Rows are points. Two turns around zero, p and q, are shown by what they do to some points. Where does a point land after both, in the order given? Backwards means that the second turn is done in reverse. Each puzzle has new turns, and all numbers are rounded.

Turn p:
[-52   8] => [-36 -38]
[ 31 -41] => [51  2]
[21 33] => [-15  36]
Turn q:
[ 55 -18] => [  4 -58]
[-47  32] => [12 56]
[ -9 -14] => [-16   3]
Where do these land?
p, then q backwards: [ 0 45] => [-38 -25]
p, then q backwards: [-22   9] => [  5 -23]
p, then q backwards: [-15  15] => [ -4 -21]
q, then p: [ 37 -69] => [ 21 -75]

Turn p:
[47 -3 -7 40] => [ 20 -33 -37  32]
[-59   6 -55 -12] => [-47  64   9  16]
[-57 -34  24 -37] => [-32   9  68 -24]
[28 28 45 22] => [ 60 -19  -6  -7]
[ 40   4  -7 -13] => [ -1 -19 -35 -16]
Turn q:
[ 80 -24  -8  15] => [49 55 11 41]
[-19   0   4  39] => [ -5 -26 -25  24]
[-26  35  48 -79] => [-64  -1  64 -48]
[ -8  11 -32  22] => [  4   1 -41  -3]
[-28 -21 -11   3] => [ 14 -30  -9 -14]
Where do these land?
q, then p: [-32   5   7  24] => [-30  -5  13  24]
q, then p backwards: [-18 -15  29  47] => [ 24 -35  -5  42]
p, then q: [47 23 14 27] => [ 48  34 -11   6]
q, then p backwards: [  0 -21  -6 -51] => [-19  11  42 -29]
q, then p: [-7 28 -2 -5] => [-9 26 10 -3]
q, then p: [-30 -40 -94 -54] => [-52 -22 -58 -88]
p, then q: [39 20 51 12] => [47 40 29  7]

Turn p:
[ 21  -7 -20  24  19  38 -54   2] => [ 29 -44  35 -16 -13 -27 -10 -29]
[-18   4   3 -16  -6  -5  -4 -22] => [-14  17  20   4   4  16  -2  -1]
[-40  -2 -32 -32 -23  65  36 -24] => [ 18 -14  13  40  45  74  -6 -23]
[ -4  20 -29  97  23  -9   8  -5] => [ 60  22  -2  10   7 -61  52 -27]
[ -5 -15  29   1 -39 -12  31 -11] => [-10  17 -11  41  -6  11   1  39]
[  4 -27 -60   0 -22   2  -3  10] => [ 18  -9 -19  20 -34  20  -7 -47]
[ 69  20  41  -2 -33  -7   2  40] => [ 21 -19 -33 -29 -37  -7 -19  72]
[  0   7  21   2   4 -40  -1  33] => [-16  23 -30 -18  -6 -27 -13  15]
[-12 -36 -19   0  17  10  17   1] => [-14 -20 -14  24  10   1  11 -29]
[-51  15  20  -7  48 -27 -27  -8] => [-42  35  27 -26  37 -31  -5 -21]
[ 35  22  47 -67  11 -14  -5 -15] => [-49  -8  13 -51  -7  32  -3  53]
Turn q:
[ -6 -17  26 -26   5  17  21 -27] => [-19  -7  18  24  29 -15  26  -8]
[-23  19 -11  -1  35  62 -39  27] => [ 34  38 -18   0  23 -54 -43 -10]
[ 44 -19  12 -36   1  -5 -15  60] => [ 38  16   0 -60  17   7  39 -21]
[-17  -6 -33   9  47 -38 -44  18] => [ 23 -23 -39 -31 -42 -42  -9  16]
[ 14  -3  15  38  -7 -17 -11  17] => [  6  -5  23 -23 -30  13 -16 -13]
[-15   9  35 -35 -22 -48  17   5] => [-35  22  10  -8 -24   9  57  12]
[-33 -23 -12 -21 -14  20  46 -18] => [-46  -7  -3  14  47  -1   3  24]
[  4  15  -7  34 -37 -35 -25 -44] => [-20 -17 -16  28 -54  36 -15 -20]
[ 33  24 -25  38  -9  43  51 -38] => [ 18 -18  25  54  34  48 -42  20]
Where do these land?
p, then q: [ 13   2  26 -23  25  -3  20  15] => [ -7   1 -21 -23  19 -26   3  24]
q, then p: [-22  47  18   5  17   5  23  21] => [ 21  22 -19 -32   6 -20 -23  33]
p, then q: [  5 -22 -33   8 -40 -59   2 -38] => [-32  37  12  33  -9  57 -35   5]
p, then q backwards: [-32 -21  62   4  -5  45   1  20] => [-26 -12 -28  18  28  48  44 -28]
q, then p: [ -4  -3 -74 -37  25   3 -35 -64] => [ 29  -9 -29  25 -47 -20  41 -79]
q, then p backwards: [  8 -38 -54  40  -9 -69 -10   1] => [ 79 -17  -8 -54   0  14  -6  36]
q, then p: [ 16  13  24   8   2  10 -29  -8] => [ 11   9  24   4 -19   2  20  23]
p, then q: [  0  22  17 -19 -15  22   4  50] => [ 39  -2 -39 -24   7 -19  -1 -18]
p, then q backwards: [14  1 14 12  0 46 24  3] => [ 26 -10 -26  -8  27   4  26 -16]
